Each row is a point. Each copy is the shape, with its points in the same order, stretched, turned, moved and blurred by noise. Is it also mirrored, or only turned?

Shape (7 x 3):
[[-26  35  39]
 [ 10 -20 -37]
 [ -3 -44 -20]
 [ 24 -58  -8]
 [ 49  21 -20]
 [-36  -3  26]
 [ -1  63  34]]
Copy 1 (7 x 3):
[[ 15 -57  13]
 [  2  31  15]
 [-21  17  -1]
 [-45  14  14]
 [ 13  14  58]
 [ -3 -40  -7]
 [ 31 -54  42]]
Copy 1 is: mirrored
Copy 2 (7 x 3):
[[ 12 -50  -2]
 [-11  10 -21]
 [-14  21  -3]
 [-39   7   3]
 [-30 -20 -46]
 [  6 -29  18]
 [  6 -66 -14]]
Copy 2 is: only turned
Copy 3 (7 x 3):
[[ -78   14   29]
 [  38  -52  -14]
 [  56  -52   16]
 [  81  -33    6]
 [   2   -2  -53]
 [ -33  -15   46]
 [-100   35   -4]]
Copy 3 is: only turned

Shape (7 x 4):
[[ 13 -29  -3 -52]
 [ -5  16 -38  77]
 [  7  61 -41  78]
 [-14  -7 -26 -53]
 [-16  12  18  -8]
 [ 39 -45 -34   8]
 [-20 -13 -27  17]]
Copy 1 (7 x 4):
[[ 15  30 -25 -28]
 [ 40 -29  32  67]
 [ 57 -78  18  79]
 [ 40  -7 -11 -32]
 [ -6 -13  -3 -10]
 [ 32  38  -8  25]
 [ 33  -1  24  10]]
Copy 1 is: only turned
Copy 2 (7 x 4):
[[-40  28  -6 -35]
 [ 35 -19  12  93]
 [ 53 -27 -17  94]
 [-47 -19 -13 -35]
 [ 11  11  22 -19]
 [-29  36 -11  39]
 [ -5 -13  13  28]]
Copy 2 is: mirrored
Copy 3 (7 x 4):
[[-40  40   7   4]
 [ 81 -36   1  -6]
 [ 46 -54   5  27]
 [-48  21  37  -1]
 [-27 -14  -5  -7]
 [ 34  34 -11  -1]
 [ 26  -5  13 -29]]
Copy 3 is: mirrored

Shape (13 x 8):
[[ 11 -33  57 -29   5 -10 -13  -2]
 [ -8  14  -4 -24 -27 -16 -30  26]
 [-24   6  50   0  17  19  16   3]
 [ 65 -18  37 -60 -21  30 -26   6]
 [ 26 -18  -4  11  11   8   1  -2]
 [-21   1  11  -1  -3   7  -2 -53]
 [-34  34 -27  23 -40   5 -51 -43]
 [-75  21 -50  21  35   8  14   7]
 [ -4  52  72  31  68  48  21  28]
 [-49   6  14  23  -3  61  19  65]
 [ 20  36  19 -53 -24 -61  50 -13]
 [ 16  17  40 -13  45 -44   0  53]
 [ -5  30 -29  51 -15 -19  -4 -32]]
Copy 1 (13 x 8):
[[ 12 -16 -38  -8   6 -52 -35  48]
 [-19  34   4  30 -31 -35 -16  24]
 [ 42   2 -54 -10  32  -9 -20   3]
 [-14 -25 -59  35 -59 -43 -29  54]
 [ -1 -20  -5  -7 -14   3   4  18]
 [ 15  26 -21  -6   9  31 -36  16]
 [-15  65  -1   9 -21  61  -2  21]
 [ 28  54  33 -39  -4  21 -17 -45]
 [ 95 -22 -84 -12  44   2  21  -5]
 [ 18  17 -61 -25  14   3  24 -46]
 [  4   9  26  93  30 -44 -74  22]
 [ 40 -12  10  15  14 -86  -8  36]
 [ -4  21  27  17  19  57  16  13]]
Copy 1 is: mirrored
Copy 2 (13 x 8):
[[-12   0  -3  41  -2  39  36 -35]
 [ 12   7  21  42  24  -7  27  22]
 [-12  -5   9 -15  37  19  11   7]
 [-26  48  16  59 -20  45  15 -19]
 [  2  11 -12  10 -12   5  -4 -10]
 [-35 -14 -32  15  21   2   2  37]
 [-54  -5  -4   2  17 -60   3  67]
 [ 27 -65  -5 -11   9 -26 -10  63]
 [ 17  27  23 -57  31  14  30 -27]
 [-16 -20  66 -28  55 -35 -25  14]
 [ 44  36 -29  59  55  39  38   3]
 [ 71  23   4  30  -2  39  68 -47]
 [ -5   7 -26  -6  17 -55   0  34]]
Copy 2 is: only turned
Copy 3 (13 x 8):
[[ 14  10  57 -12  23  19  39 -36]
 [ 21  52  22 -21  22 -31 -14 -41]
 [ -4   3   5 -57  -3  21  26   5]
 [ 36 -10  55  -3 -37   2 -15 -58]
 [  5   5 -10  18 -12  -6   8 -13]
 [ 25 -26  39 -30  34 -17  11  35]
 [ 41  12  13 -31  46 -33 -39  36]
 [-57   6 -33 -44  23 -47  -7  14]
 [-47  16 -44 -74 -68  73  -3  21]
 [ -7  16 -90 -97 -10  -4 -38 -30]
 [ 21  58  38  10 -19 -73  75  25]
 [-43  84  17   5 -14  29  33 -50]
 [ 24  32 -18  10  19 -38  -6  53]]
Copy 3 is: only turned
Copy 4 (13 x 8):
[[ 22 -11 -20 -63 -46  -6  35  -3]
 [-46   6  13  -6 -23  -7 -29  16]
 [ 23  41  -3 -18  12   4  25  18]
 [-36 -14 -82 -48 -71  16 -13 -25]
 [  2   6 -10 -10   9 -10  -2 -38]
 [-14  27  38   0   0  59  45   6]
 [-51  49  88  37 -16  72  10  10]
 [-53  58  72  26  88 -30   6  26]
 [ 66  79 -32 -31  67 -20 -31  -9]
 [-14  78 -15  31  31 -67 -17  29]
 [  9 -53 -28   0   7  69 -30  24]
 [ 47 -13 -20 -62  27 -55 -48 -10]
 [ 12  19  68  40  40  57 -13 -29]]
Copy 4 is: mirrored
